Each row is a point. A path goes straight from each point to the next, and from the last back to the first. The post is the endless flat space through its rows: a point in 2 columns, a line in 3, a plane in 4, and so on, so that a path can go around it. Count how often the path circles the post. Going back the other way cancels.
In the rows, zero is written as 128.

Post (2 x 3):
[[130 138 201]
 [118 141  76]]
Path, 9 rows:
[[ 69 142 151]
 [ 58 208 123]
 [143 170 123]
 [158 141 171]
 [150 196 170]
 [132 193 151]
 [165 149 183]
 [180 105  97]
 [ 86  76 170]]
Times around: 1

Post:
[[ 98 151  61 115  90 116  58  56]
 [134 147 166 136 136 160  77 120]
 [119  58 118 103 111 138 134 201]
 [115 155 192 154 119 116 135 115]
 [112  99  98 111 158  60 110  79]
 [157 109 144  46  23 185  76 178]
 [ 96 178 197 178 157  67  97 144]]
Path:
[[ 45  82 105  95 169 130  71 166]
 [124 135  88  12  75 194  64 137]
 [147 191 158 137 189 120 101 139]
 [179 102 113 157 166  84  75 164]
 [153  60 169 172 104 138 123 172]
 [ 91  80 171 189 185 166  59 121]
 [ 55  95  79  97 124 154  70 112]
 [ 66 124 106  99  95  94 116 191]
 [151 101 130 117 137 183 148 194]
 [170 164 181 196 198 133 105 144]
 [150  86 149 141  74 113 132 137]
 [102  70  98  74  25 110  71 166]
 [ 47 106 193 117 128  10 121 110]
 [121 130 164 112 130 157 118  98]
 [108 113  95 101 136 125 128 144]
 [156 187 132 137 164  58  84 100]
 [136 157 137 119  87  88  62  97]
 [103 127 127 164 107  80  25  84]
 [ 82 112 190  93  55 115  80 118]
 [ 85 106 159 136  82 126 108 117]]
Times around: 3

Post:
[[154 119 153 113 129  82 145 126 146 132 160 129]
 [156 111  75 165 115 124 182 184 100 210 172  55]
 [ 86 166  41 114 140 172 136 124 191  71  97 143]
 [106 166 142 115 191  92 132  82 125 134 152 134]
 [102 178  54 143 110 164 142 122 106  49 126 149]
 [ 91 150  45 127  89 135  88 109 161  91 134 104]
 [178  78  28 137 122 198 139 199  97 186 180 144]
 [134 142 144  77  93  85 155  86 137 194 152 159]
 [130 177  74 139 150  64 126  91 134 123 126 157]
 [150 195 195 112 126  84 101  94 153 164 124 178]
 [148 123  51  67 122 115 144 225  93 192 183  98]]
Path, 13 rows:
[[129 112  85 156  99 142 167 156 124 204 119 145]
 [112 129 101 150 127  98 199 146  99 171 190 150]
 [111 164 150 126  79 114 189 133 130 124 198 101]
 [ 87 155  39 151  85  57 152 127 123 142 173  37]
 [107 172  62 158 129 102 131 162 113 128 122 172]
 [108 166  41 119 142  63 104 109 132 147  99 124]
 [145 109  52 103 167 162 139 126  91 106 163 170]
 [143 111 108 122  81 136 184  90 168 164 166  91]
 [135 158 102   7 100  68 142 141 121 216 182 166]
 [141 155  86 129 131 157 157 166 115 179 207 182]
 [118 167  96  59 185 153 160 121 174 106 139 168]
 [132 168  82  84 105  99 118  95 131 102 139 156]
 [133 103  81 116 142 165 162 140 130 127  92 126]]
Times around: 0
